Each row of a before or after table is a point. The points were changed in one or more steps. Then noise was added and the rows were shuffled. The steps act on how far a point lies along the listed directions, d1 being the first. Write out the steps. A step turns or swaps two directions, mirrors them in a line or flattens them onto one, adds a multiple of one to another, or multiplies one. Angles are multiples of 10 degrees, from the lower direction toward the higher: turns from -170 to 170, lines from 10 to 170 but not 90. Use the fewest steps. Two steps may share a direction if one is a turn and the other turns, adds or multiplies; they go together, in the order done. Otherwise the lowest direction goes first.

Directions:
(1): [  9 -49]
(2): [-49  -9]
Before, 13 rows:
[[ 45  59]
 [-11 -11]
 [-27  38]
 [-42 -17]
 [-77 -11]
 [  5  -1]
 [-44 -31]
 [-34  -6]
 [ 21  25]
 [-19 -61]
 [ 33  33]
 [-32 -56]
 [-15  19]]
After:
[[ 12 -25]
 [-28 -21]
 [ 22 -42]
 [ 69   3]
 [ 48  19]
 [ 38   0]
 [-41 -31]
 [-56 -46]
 [ -5   8]
 [ 45  51]
 [ 30  58]
 [ 44   6]
 [ 16  16]]
Steps: turn d1 and d2 by -170 degrees

Directions:
(1): [ 35  24 -24 -51]
(2): [-11  32  58 -20]
(3): [-48  41 -31   1]
(4): [-36 -41   0 -45]
Before (12 x 4):
[[-33  39  13 -26]
 [ 46 -49 -16  39]
 [ 38 -65   2   9]
 [ 13 -12  17  52]
 [-27  44 -35 -56]
 [-12  45  40 -19]
 [ 40  66  -6 -80]
 [ 43   2 -11 -64]
 [ 22 -11  31  32]
 [  9 -24 -11  25]
 [ 12  59  15 -10]
 [ 21 -50   9  11]]
After:
[[ 48 -21  -2   7]
 [-35  41  18 -27]
 [-12 -49   8 -57]
 [ 57 -46 -10   8]
 [ 22  -7  16  49]
 [ 22 -10  34  33]
 [-30  30  48 -15]
 [ 20 -15 -15  26]
 [-58  15 -27 -53]
 [-73 -35  30 -68]
 [ 46 -52 -15  40]
 [-49   1  37  -2]]
Steps: swap d1 and d4

Directions:
(1): [ -6  -5 -87  14 -29 -27  20  11]
(2): [-32 -51  36  -6 -60 -15  14  30]
(3): [-22  20 -15  12 -21  49 -64  42]
(4): [ 40   1  11  12  27 -47 -13  71]
(5): [ 11 -49 -11 -10   3 -33 -69 -38]
Before, 12 rows:
[[ 13 -23  -2   0  -1 -41  11   0]
 [ -5 -26 -33   3 -19 -20 -32  -5]
 [ 12  -2  16   5   5  -8   1   1]
 [  1 -10  -6  -2  10 -13  11  -8]
 [  2 -17 -24  -1 -13 -20 -11   8]
 [ -3  16 -21   3   1  14 -30   3]
 [ -3  -4 -15   1 -10  -6   0   0]
 [ 10  -3  10  -8  10 -11  22 -12]
 [ 10   8  -7  -6   2  -7   6  -8]
 [  8  -8   3  -1   2 -22  24  10]
 [  0   7  13  -2  -3   3  -7   2]
 [-13 -23 -15   0 -27 -13 -20   4]]
After:
[[  25  -12  -11    0   27  -19  -67  -16]
 [   9   22   10   10    7    8   16   15]
 [   4  -25   -9   -6   -4  -17  -39  -20]
 [  12    0   -6   -9    3  -11   -5  -14]
 [  15  -53   -8  -12    3  -34  -84  -27]
 [  -5  -36   15  -11  -16  -27   -7  -15]
 [  10   27   -9    0   19   12   15    0]
 [  13   10  -21    5   16   -5  -17    8]
 [  11  -80    6  -17    1  -43 -120  -55]
 [   6   -8   -9   -2   20   -6  -20  -15]
 [  -5   21   12    2   -8    9   22   17]
 [  -1  -48    1  -10   -9  -19  -88  -27]]
Steps: turn d1 and d5 by 60 degrees; multiply d5 by 3; swap d2 and d3

Directions:
(1): [-29 -25  -1   6 -51 -10 -68 -24  19 -41 -37  45]
(2): [ 13  -8  75 -31  46 -27 -23  51  21  -6   8  40]
Before, 9 rows:
[[ -26  -29   13    4  -18  -37  -58   -2    9  -29  -51   46]
 [ -31  -16 -107   43  -96   -2  -44  -58  -18  -39  -37   -3]
 [ -19   35  -65   11   -2   38   46   -1  -46   25   16  -26]
 [  -6   21  -16  -12   61   28   31   16  -13   13   26  -45]
 [  15   44 -121   24  -28   40   68  -58  -40   29   35  -95]
 [ -29  -13  -43    8  -75  -16  -71  -51    6  -45  -21   30]
 [  -2   22    8   -4   18   14   32   12   13    0   25   -8]
 [ -39  -22   57   -3  -41  -31  -83  -25   13  -55  -39   58]
 [  -9  -25   15    9   -8    4  -51   20  -11  -26   -8   22]]
After:
[[-26 -20 -32  25 -27 -15 -23 -22 -10 -12 -46   8]
 [ -8 -18  -7  17 -16  15 -29   7 -23 -13  -3   1]
 [-31 -27 -75  30 -88 -16 -76 -43  -5 -53 -42  30]
 [-20  20 -14  -9  11  15  -2  25 -21   3  10  23]
 [  9  13 -16 -17  -4  -7 -21  -7   3 -16  18  -3]
 [ -5  13  10 -21  70  19   9  26  -1   5  22 -23]
 [-28 -10 -51  12 -77 -11 -66 -58   3 -42 -21  19]
 [-40  -2  -1  14 -54  -3 -28 -54 -13 -25 -31   9]
 [ -6  21  15  -7  16  11  27  15  15  -1  22  -7]]
Steps: flatten d1 and d2 onto the line at 150 degrees

Directions:
(1): [-16  -6 -44  22 -34 -31 -40  14  41  23  19  -6  75 -47 -29   6 -41 -52]
(2): [ 16  -3  23 -36  -2 -26  31  24  35   9 -77  80  12 -42 -20 -37 -13  26]
(3): [ 56  67 -26  10  43  22  -4 -46  57 -41  29  53   3  -2  19  17   0 -20]
(4): [-19 -14  34 -56  48 -26 -31 -39   5  46  47  16 -30   9 -33 -53   3 -50]
(5): [ -2 -31 -65 -34  32 -30  37  -3 -45 -65   3   1 -33 -37 -49  30 -16 -20]
Before (10 x 18):
[[ 29  18 -21  26 -15   4  24  29  20 -24 -50  -2  33  -5  30  44   5  25]
 [-43 -14  52 -55   1 -45 -28  12  31  81   6  32  24 -31 -46 -80 -27 -74]
 [ 11 -28 -45 -43  38  -9  19  -7 -15 -35   0   4 -40 -22 -25   8 -16   3]
 [-19 -48   8 -66 -33 -68 -19  34  19  59 -29   5  54 -61 -75 -43 -52  -7]
 [ 32  41  -3   0  17  25  21 -41  29 -20  11  34  12  -3  39   7   7  17]
 [  4   1  -5 -27  17 -56 -29  26  51  47   4  47  42 -55 -52 -38 -49 -45]
 [ 13  14 -25  30  -6  35   4 -18 -28 -26  17 -38 -22  19   5  45   9   6]
 [-42 -31  69 -62  -9 -48 -28  -2  28  57 -12  66  20 -58 -43 -76 -11  -3]
 [ 23  30  -1  -1   4   9  19 -17 -19 -17  -7  37 -20  -8   5   3  18  35]
 [  6   6  36 -31  21 -21 -11 -18  44  46 -12  31  -9  -7 -12 -49 -17   2]]
After:
[[ 26  -6 -51  -8  15 -20  33  12  -5 -49 -37  -2   8 -22  -8  42  -2   0]
 [ 21  19 -18 -19  21  -3  24 -20 -30 -30   0  39 -33 -19 -14   4  10  20]
 [  8   1 -36   5  18  18   9 -27 -38 -35  29 -37 -38   6 -18  42   6 -13]
 [-31  -1  99 -11 -58 -11 -35  21  61  81 -40  59  61 -31  11 -68   2  42]
 [-28  25  99  19 -64   5 -45  40  74 120 -28  23  75   2  27 -76 -10 -20]
 [ 33  35 -24  -8  23  15  32 -42  15 -41   9  32   2 -16  30  23  -2  11]
 [-20 -18  65 -29 -66 -42 -50  41  58 111 -36   1  87 -30 -26 -61 -37  20]
 [ 10  35  50  17 -25 -22 -57  39  93  99  -9  47  83 -20   2 -56 -36 -15]
 [  3 -26  -8 -62  51 -15  -8 -26   1   5  20  11 -44  -5 -27 -29  -7 -13]
 [ 16  21  42   4 -12   0  -6   3  52  44 -33  24  17  -1  19 -34 -12  28]]
Steps: turn d4 and d5 by -60 degrees; add -0.7 times d1 to d5

Directions:
(1): [ -2   2 -13  58  46 -36  -5  10 -32  83  37  16  13   9  14 -24  20  20
  -1  -4  27 -59  35 -52  37  34 -11  24 -34 -76 -34 -46]
(2): [-15 -32  44  40 -43   2 109   0  -6   5 -41 -33  29 -39 -64   1  20  22
   8  13  -2  25   6  41 -23   0  30  39 -22 -18 -37 -59]
(3): [-27 -30  19 -12 -14 -91  15 -16 -62  32   8 -71 -24  33 -28 -18 -28 -72
  13 -14  13  27  12 -42  -4 -17  32 -14  36  -6  62   6]
(4): [  6   5 -17  19 -47 -28 -22  12 -94 -24 -53  57  -1 -15  23 -27  -2 -17
  -8 -62 -18 -71   3  38   1 -43  44  37  10  27 -33  15]
(5): [ 52 -45   8 -46 -28  11 -30 -39 -56 -14 -10  30  22  27 -15 -22  34  10
 -13  81  -8  39   9  30  56  20  15 -14  41 -79 -20  22]
(6): [ 41  12  -3  44 -34  38  -6  16  -8  37  -2  54 -49  -2 -69  13 -11   8
  15 -38  -1  15  70  18  33  59   9 -58  26  41  54 -31]
Before (8 x 32):
[[ -31    0    2   41   -4    1   38   11   14   11  -18  -10  -10   -8
   -17   12   -4    5    0  -28  -12  -23    4   -6  -26  -15   -9   29
   -19    9  -18  -23]
 [ -11   32    6   52  -16  -30   12   17   -8   35  -19   17   -4  -19
    -5    3   -4   -1   -1  -45    5  -47   18  -21   -2    1   14   13
   -21   16   -8  -25]
 [  -5   -7   13   29  -23  -11   13    0  -28   -4   -4    5   -3    8
   -18  -15   -4   -8    6  -16   -8   -8    4   11   19   -2    8   -8
    -3  -13    0  -18]
 [  21    6  -40  -57   27  -12 -121   -5    1  -23   42   13  -28   43
    61    2  -27  -33   -4   -1  -13  -16  -21  -36   17    6  -17  -54
    39   35   45   84]
 [ -22   12   -7   23  -16  -21   23   -1  -27  -14  -30    2   -7   -9
     2    2   -3   -6   -2  -35   -4  -22   -6    9  -22  -40   17   19
    -1   38   -6  -10]
 [ -17   -7   -1   10    9  -34   11   11  -20   16    1   -3   21   -5
    21  -18   -2   -8    9    3   -4  -29  -22  -21  -21  -15    5   36
   -36  -26  -39   -2]
 [ -22    3   12   26    9  -10   45   25   18    0  -14   -5   -8  -17
   -20   16   -7    6    0  -21   -1   -4   14    0  -12   -1    7   21
   -24    3   -5  -15]
 [ -33  -10    7   33   13  -43   39   18  -22   27  -11  -32   -9  -11
    -3  -12  -18  -21  -12  -25    8   -6   21  -10  -28  -14   16    7
    -6   19   22  -25]]
After, 8 rows:
[[-24  11   4  25   5  -7  36  31  17  -9 -22   2 -14 -20  -8  18 -11   3
   -2 -35  -5 -15   8   5 -20 -11   7  22 -22  21  -6  -4]
 [ -2  -2  12  28 -16   7  15   2 -10 -10  -2  15   7   0 -15 -11   5   7
    2  -6  -8 -11   0  19  19   6  -2  -4 -12 -18 -14 -22]
 [ 14  -7 -23 -34  55 -18 -86  -9  24  25  70 -17 -16  46  38   4 -11 -13
    2  28   6   2  -4 -66  25  42 -33 -52  16 -16  42  45]
 [-29  13   0  40  -1 -21  44   0 -13  11 -16 -10  -4 -12  -7   6   2   1
    2 -28   4 -19   2  -4 -22 -25   7  20 -19  22  -9 -32]
 [-12  43   9  41 -19  11  25  20  41   1 -26  17   1 -37  -6  22  -2  19
   -4 -37  -6 -30  -1   2 -21  -4   4  14 -30  43 -16 -20]
 [-34   7   2  40 -10   8  37  16  21  -3 -24  -8 -15 -13 -13  17 -13   3
    0 -42 -15 -23  -3   0 -35 -23  -6  30 -20  29 -13 -17]
 [-26  11  -8  53  32  -4  34  33   8  27  -7   6   5 -30  20  -7  -2  20
  -19 -27   6 -37  21  -1 -24  -1  -2  21 -35  17 -16 -39]
 [ -6   2   1   3  -1  11  15  16  15 -12  -9  14  20 -18  15  -1  -2  14
    8   7 -16 -15 -29   7 -28 -11  -4  26 -38   0 -42   1]]
Steps: turn d1 and d3 by -100 degrees; flatten d2 and d4 onto the line at 30 degrees; multiply d5 by 1.3; multiply d6 by 0.7

Directions:
(1): [-23  57 -17  10  10 -11 -61  -8  50 -24 -55 -16 -39 -68 -50   5  47  16
   2  -2   1   0  73  70  41  59 -13  61  11 -70  56  14 -20   1  -8 -18
   4 -34 -65 -13   8  -5  79  60 -39  -7   6 -39  13  34  14  46  -3 -20
 -18  -5  25 -26 -15   4 -17   4  20  15]
(2): [ -6 -10  43 -24  19  50 -33  26 -27  64  43 -16   0  46 -34 -14  -3  11
  21 -22 -23  56  21  64  51 -32  25 111 -11  -4 -28  19 -22   8  37 -18
 -13 -50  12  36  47 -15 -83 -82 -52  10  -9 -10  49  28   4  25 -22   4
  -7 -36 -18  18   5  -6  20   9  21  43]
(3): [ 28 -15   9 -17   7 -21  48   3  64 -61  20  -1 -19  33  43   8  32  28
  19  16  51 -19  33   0 -25 -18  12  97   2  37  37  26 -74   2 -19  18
  21  20  15  -7 -59   9  25 -58  57   6 -73 -21   2 -40 -54   6  16   1
   8 -31  56 -22 -38 -48  60  -3  49  16]
(4): [  8  24  23 -11  -5  12  26 -41  33  10  11 -72 105  23   9   9   0 -65
 -31  -9  44  -4  21  41  32 -34  18 -19 -12 -32  84  25  26  -6 -29  70
  -7  14  22   3  55  51  -6  23  50 -12  31  41  27 -14  37  13 -66 -17
 -18 -62  29  48 -44 -24 -13  14 -22  -5]
(5): [  33   -3   43   29   -4  -81  -47  -24  -11   13  -26    9   24    5
   -7  -11 -104    8   57    9   27  -26   23   25   25  -43   -9   35
   35   14  -26  -12   72    5    9  -19   20   64   -7   38   41  -62
   17   10   48  -15   11    1  -54   22   16  -13   -4    8  -82  -19
   33  -62   22  -28   27  -51   27   19]
(6): [ 23  -2  34   8 -12  24  60  -2  84  19  13  27  17  -1 -22 -37   0  23
  38 -44  17 -44 -17   4   9   3  -8  -8  -1 -21  11 -41   5   5  29 -27
 -99 -40 -20   6  26  16  47 -66   5  14  24 -54 -32  22  18 -58   8 -58
 -57  49  23  64  10  39  59  23   2 -70]
Before, 8 rows:
[[-17   6 -51 -10   1   5  42  21  15  -9  -1   2 -46 -54   6   7  36  11
  -17  -1 -27 -20 -23 -60 -30  55 -20 -77  -1  -3 -10 -21  10   0  -1 -26
  -28 -18 -16 -28 -27  25  30  31 -34  16   7  -7   0  -8 -17  -9  27 -25
   35  49 -11  24   7  27 -38  22 -18 -40]
 [  1 -17  24  -7  -9   1  48  -2 -12   8  24  -7  23  25  23   3  -1 -28
  -34  -3   7  10 -33 -40 -43 -49   4 -50  -5  40   7 -12  14  13   6  13
  -22  12  28  -3  14  11 -16 -42  32   6  -7  17 -16   5  -9 -13 -12  17
    7   3  20  18  -8 -12  20  17   2 -17]
 [ 12 -16  27   8  16 -24   4  10  10   9  -8  33  -8   5   5  -9 -20  12
   22   9   3  -5  24  -2 -24 -10  -7  46  23  34 -37  17   3   0  28 -14
   22  28   2   0 -14 -42 -13 -32  12  16 -21  -3 -11  27 -17  -6  14  13
  -23   5   4 -53  22  -6  49 -18  16  27]
 [-23  -3 -13 -11  21  49 -19  13 -30   5  30 -26  -5  12 -30  26  45 -24
  -23   2 -35  74  35  37  29   2  11  60 -24 -15   7  24 -41   5  -4  -3
   34 -56   2   8   4  18 -60 -13 -49  17 -22   1  67   8  -2  39 -20  11
   52 -35  -6   2 -10   9 -33  41   0  48]
 [-13  46 -16  12   2   0 -43 -31  14 -24 -51 -36  10 -48 -23  20  10 -26
  -26  -1  -2  22  59  35  32  46  -6 -24  12 -69  71  16  13   3 -10  11
   29   7 -20 -22  36  13  47  88  -1  -7  25  18  -4  13  31  41 -18 -11
   -5 -10   8 -26 -44 -11 -42   3  -1   4]
 [ 33  -7  44  14   6 -30  24 -25  39 -17 -13 -26  32  28  28 -14 -30   3
   24  20  43 -34  18   8  13 -34   3  30  18   6  51  10  12  10 -27  19
   16  30  24  23   7 -17  25   4  56  35  -6   0 -16 -31 -16 -30 -24  -5
  -19 -30  56  -7 -11 -21  36  -9  31   6]
 [ 36  -4  26 -21   1  21  40 -12  32   4  34 -25  58  60   1 -14   5   3
    9 -11  43 -14   9  29  26 -33  23  59  -9  12  24  17 -52   2  -7  32
  -16  -9  22   0   5  24 -30 -76  37   7  -6  -8  34 -28  -9  -6 -32 -10
  -30 -38  22  41  -8 -21  63  13  43   0]
 [-13  16  21  20  -9  -4 -64  12 -49  52 -44  -2 -20 -33 -59 -22 -44   9
   14 -24 -22   8  14  46  23  10 -19  17  29  -8 -41  -5  46 -11  29 -42
   -3 -21 -34  15  43 -56  19  36 -51  -1  34  -8  -7  41  42  16   5  13
  -37  23 -29 -30  32  29 -16 -29   7   7]]
After (8 x 64):
[[  38  -19   33   28    2  -42   20   -5   45  -25  -17   21  -32    4
    23  -27  -33   45   48   12   27  -52    0   -9   -9   -9  -12   35
    26   12    9  -21   -2   16    4  -24   -1   10   -4   22  -24  -38
    55  -15   31   49  -16  -42  -44  -12  -35  -53   18  -14  -28   23
    51  -19   20    8   55  -10   40   -7]
 [ -21   22  -76  -13    5  -16   21   -6  -31  -40  -11  -56   -1  -51
    40   49   35  -49  -77   36  -14    0  -11  -61  -32   37  -13 -112
    -4    0   38   24   33  -13  -53   42   51   41   21  -38  -34   43
     4  123    3   -3    4   67   34  -44  -10   36  -10   13   75  -18
    -8  -12  -27  -16 -101    7  -35    5]
 [  11   20   64   11  -17   31  -15   -7    8   82  -22  -17   44  -14
   -72  -48  -50  -12   31  -56    7  -21    6   68   51  -13  -10    4
    25  -31   -2  -16   69  -14   38  -25  -71  -36  -26   25   90  -23
    30  -16  -31    3   66  -18  -14   46   73  -19  -27  -37  -79   17
    -3   37   25   41   14   -8   -3  -43]
 [ -28  -17   -8  -18   22   59  -35   36  -52   28   45  -10  -34   23
   -47   12   42   -6   -9   -5  -50   88   29   47   40    1   10   99
   -34  -12  -23   21  -53    9   15  -34   22  -82   -4   24    5    1
   -82  -51  -77   22  -32  -13   76   21   -9   39  -10   12   50  -34
   -24   -2    7   22  -22   36   13   58]
 [  23   -5   59    3    1    2   51  -12   79   30    2   11   55   20
    -9  -28  -18   -8   32  -26   37  -33   26   30    9  -24   -2   36
    19    7   15    5   18    1   34    4  -46    1    3    7   37   -7
    17  -67   33   15   10  -19  -12   41   14  -33  -15  -38  -73   -2
    37    9    6    4   80    7    3  -17]
 [  14  -15   -2  -24   16   10  -25   26  -40    1   26   -5  -25   48
    -2    2   14   36   12   21    0   27   16   24   12  -11   23  100
    -2   39  -41   30  -81   -2    4   -6   49   -6   16    7  -42  -22
   -59  -62  -13    9  -44  -12   51  -19  -41   29   -6   38   17  -34
   -18  -26   14  -31   43  -13   68   56]
 [  -7  -25   11   -9   -3  -13   22   10  -39   -8   15    7  -14   15
    30   10    2  -20  -39   16   -6   17  -29  -49  -58  -38    0  -38
     1   51  -10   -3    2   17    4    6   17   27   25   -2  -18    0
   -21  -30   23   -1  -22   16  -16  -11  -30    8    4   42   34   -2
     7  -22   -2  -20    8    3    9    9]
 [ -14   26  -29   26   -2   -6  -31   -6   13  -25  -56   31  -61  -66
   -32   -1    4   30    7   -8  -27    3   30  -10    7   78  -28  -40
    28  -51   11  -16   10    4   16  -51   -4   -8  -43  -26    4  -20
    69   59  -41    6   21  -26  -37   28   17    5   35  -19   -9   65
   -13  -40    2   23  -21   -2    8  -29]]
Steps: turn d1 and d3 by -10 degrees; multiply d2 by 1.6; turn d4 and d6 by -160 degrees; add 1.5 times d5 to d6
